Every row gives one point. The ring and each string are closed loops that go straight from each point to the next, and from the last back to the first. Before rounding, they use only three directions, however many columns there are. Count how often each string passes through the ring. Passing back the other way cancels.
In the rows, zero is written as 128.

Ring (8 x 3):
[[144 110 143]
 [167 128 125]
 [171 135  95]
 [162 128  76]
 [146 109  68]
 [126  87  84]
 [118  85 117]
 [125  95 135]]
String, 20 rows:
[[139 134 160]
 [161 135 158]
 [157 141 132]
 [151 132 114]
 [157 156 110]
 [151 122 103]
 [162 108  95]
 [172 119  72]
 [161 135  47]
 [137 134  59]
 [130 124  84]
 [149  96  95]
 [140  78  84]
 [146  68  92]
 [136  90 103]
 [130 109 110]
 [100 101 135]
 [101 101 155]
 [113 108 167]
 [126 127 150]]
Times through: 1
String (17 x 3):
[[155 152  85]
 [155 103  97]
 [165  90  83]
 [150  93  49]
 [118 109  63]
 [109  87  71]
 [107  64  87]
 [102  90 111]
 [124 108 116]
 [151  85 112]
 [137  86 146]
 [131 120 172]
 [141 133 143]
 [144 123 115]
 [171 104 112]
 [186 127 108]
 [180 165  90]]
Times through: 3

Ring:
[[117  82 184 167]
 [118 116 168 156]
 [130 146 136 128]
 [139 149 117 106]
 [140 121 116  94]
 [133  94 133 103]
 [125  67 161 130]
 [119  68 183 161]]
String (22 x 4):
[[100 124 171 149]
 [110 128 157 136]
 [123 124 147 130]
 [156 147 122 128]
 [157 169 104 110]
 [140 169 100  89]
 [122 128 131 105]
 [127 112 142 120]
 [152 120 119 109]
 [157 116 101  83]
 [119  93 133  91]
 [116  84 147 107]
 [129 100 149 128]
 [139  83 150 132]
 [140  53 166 146]
 [113  36 194 159]
 [100  53 196 158]
 [103  70 188 157]
 [113  97 164 136]
 [133  97 166 157]
 [128 103 177 173]
 [105 117 186 174]]
Times through: 4
String, 17 rows:
[[148 167  95  87]
 [123 132 122  94]
 [126 109 144 122]
 [149 110 125 112]
 [156  91 121 103]
 [125  63 149 109]
 [110  61 169 127]
 [109  80 169 134]
 [130  94 157 139]
 [135  73 178 168]
 [123  69 201 193]
 [ 98  91 194 171]
 [106 106 168 141]
 [120 111 154 134]
 [145 131 138 138]
 [135 126 139 128]
 [163 166 103 111]]
Times through: 3

Ring, 7 rows:
[[160 102 114 121 124  79]
 [171 131  91  98 147 102]
 [134 154  81  73 142 129]
 [106 146  87  70 129 134]
 [ 77 123 109  86 101 118]
 [ 88 107 130 114  85  88]
 [129  97 130 128  99  72]]
String (22 x 6):
[[106 118  98  83 122 121]
 [ 95 103  88  69 133 139]
 [117 121 102  92 121 111]
 [107 158 105  90 107 109]
 [ 74 163 103  77  98 125]
 [103 149 112  97 100 103]
 [113 126 110  99 110 103]
 [106 141 120 108  94  91]
 [111 108 112 101 111 102]
 [ 99  80 126 114  98  90]
 [109  95 145 139  77  61]
 [125 110 148 147  76  50]
 [129 123 128 125  96  73]
 [131 128 137 136  86  60]
 [125 110 154 154  69  42]
 [115 129 151 147  65  49]
 [116 129 123 115  96  85]
 [107  99 112 100 112 104]
 [ 75  85 118  97  98 110]
 [ 59 109 116  89  90 117]
 [ 72 145 111  85  93 117]
 [102 149 107  91 106 110]]
Times through: 2

Ring, 9 rows:
[[123  86 114 128 166 126 157 117  91]
 [116  99 111 143 188 114 134 127  81]
 [103 129 121 161 199  99 100 144  80]
 [ 90 161 147 165 179  96  88 157 103]
 [ 88 175 166 157 134 102  88 157 127]
 [100 165 162 146  88 111  88 146 130]
 [121 128 141 130  56 125 104 124 120]
 [129 106 131 119  64 133 129 113 115]
 [130  83 122 113 116 138 167 108 108]]
String:
[[138  85 104 127  91 127 117 108  84]
 [144  68 111 105  71 145 161  95 104]
 [135  67 128  93  98 154 206  97 126]
 [115  96 146 108 144 142 202 117 135]
 [112 110 137 128 154 125 157 127 114]
 [104 111 138 131 197 123 173 132 113]
 [110 113  98 170 227  92  88 141  52]
 [110 122  94 180 213  85  57 145  42]
 [114 121 110 160 163 101  81 136  71]
 [107 123 137 139 159 116 134 134 108]
 [113  99 128 129 186 124 169 125 104]
 [112 104 142 118 152 133 181 123 125]
 [120 109 125 133 124 122 126 123 101]]
Times through: 0

Ring, 7 rows:
[[117 100 127 149 141  83 123 119 132 115 136]
 [110 130 124 138 140 102 123 105 114 119 145]
 [111 150 125 123 132 118 125  99 105 127 148]
 [121 146 129 110 118 124 128 108 110 136 144]
 [135  95 121 121 118 103 120 126 135 122 138]
 [138  64 116 137 126  85 115 134 150 110 134]
 [131  66 121 148 134  76 118 133 150 109 132]]
String, 30 rows:
[[127  80 113 143 137  87 113 121 139 104 140]
 [124 102 126 137 131  93 124 121 132 121 136]
 [127  90 133 142 130  82 127 131 142 124 129]
 [142  31 114 154 132  64 112 145 167 100 128]
 [147  15 100 152 132  66 102 144 170  87 134]
 [138  51 105 142 131  82 107 131 152  97 139]
 [127  98 122 133 129  95 121 122 133 118 138]
 [129 101 137 132 122  91 131 131 138 132 129]
 [139  61 123 140 125  79 120 140 155 115 129]
 [134  77 131 139 125  81 126 137 149 123 127]
 [125 104 134 135 127  91 129 126 134 128 132]
 [127  89 119 138 132  91 118 123 137 113 138]
 [134  36 105 159 142  65 106 134 159  89 136]
 [126  54 120 166 146  60 117 134 155 101 130]
 [116  99 133 154 143  76 128 123 136 119 132]
 [117  82 113 158 150  77 113 117 136  98 141]
 [119  89 109 148 144  88 111 112 131  99 146]
 [117 119 126 135 134  99 124 113 122 122 141]
 [106 156 141 131 134 107 136 105 107 138 139]
 [103 161 133 131 139 112 130  97 101 131 146]
 [107 139 113 134 143 112 116  93 105 111 154]
 [112 127 110 133 141 110 114  98 111 107 153]
 [101 169 128 127 139 120 128  90  94 128 151]
 [106 160 136 127 133 113 133 101 103 136 143]
 [113 138 132 130 132 106 129 108 114 129 141]
 [118 109 115 137 138  99 116 110 123 110 146]
 [111 104 108 150 150  92 111 103 122  98 150]
 [106 114 123 156 152  85 121 107 122 109 143]
 [111 127 140 144 139  89 134 116 123 131 134]
 [119 118 133 135 131  96 129 118 126 128 136]]
Times through: 0
String (27 x 11):
[[123 104 127 136 131  93 124 121 132 121 136]
 [119 112 137 141 133  87 131 123 131 129 132]
 [112 124 143 145 137  86 135 120 126 133 131]
 [115 122 133 138 135  95 128 115 123 126 137]
 [107 146 141 137 137 100 135 109 112 135 137]
 [103 141 123 141 146 103 123  98 107 117 148]
 [103 170 142 127 134 113 137 100 100 141 142]
 [115 138 135 127 129 107 131 111 115 133 139]
 [121 108 114 133 134 102 116 110 124 111 146]
 [114 123 107 132 140 111 112  98 112 106 154]
 [103 159 121 128 140 119 122  90  97 121 153]
 [107 161 140 126 132 112 135 103 104 139 141]
 [116 128 130 131 131 103 127 112 119 127 140]
 [113 136 135 133 133 102 130 111 116 131 139]
 [121 100 117 139 137  94 117 115 129 111 142]
 [117 122 134 135 132  97 129 117 124 129 136]
 [126  77 111 147 139  84 112 121 139 101 141]
 [130  43 109 162 145  64 109 133 157  92 135]
 [134  43 111 157 139  66 111 136 159  96 133]
 [132  69 112 143 134  84 113 127 145 104 138]
 [123 113 133 132 127  96 129 122 129 129 134]
 [132  84 133 137 124  84 127 136 146 126 127]
 [142  48 118 143 126  74 116 143 160 109 129]
 [147  18 100 150 131  69 102 143 169  88 135]
 [149   7 100 154 133  62 102 147 175  86 132]
 [136  59 125 147 130  72 121 140 156 113 127]
 [125 101 130 137 130  90 126 125 135 124 133]]
Times through: 1
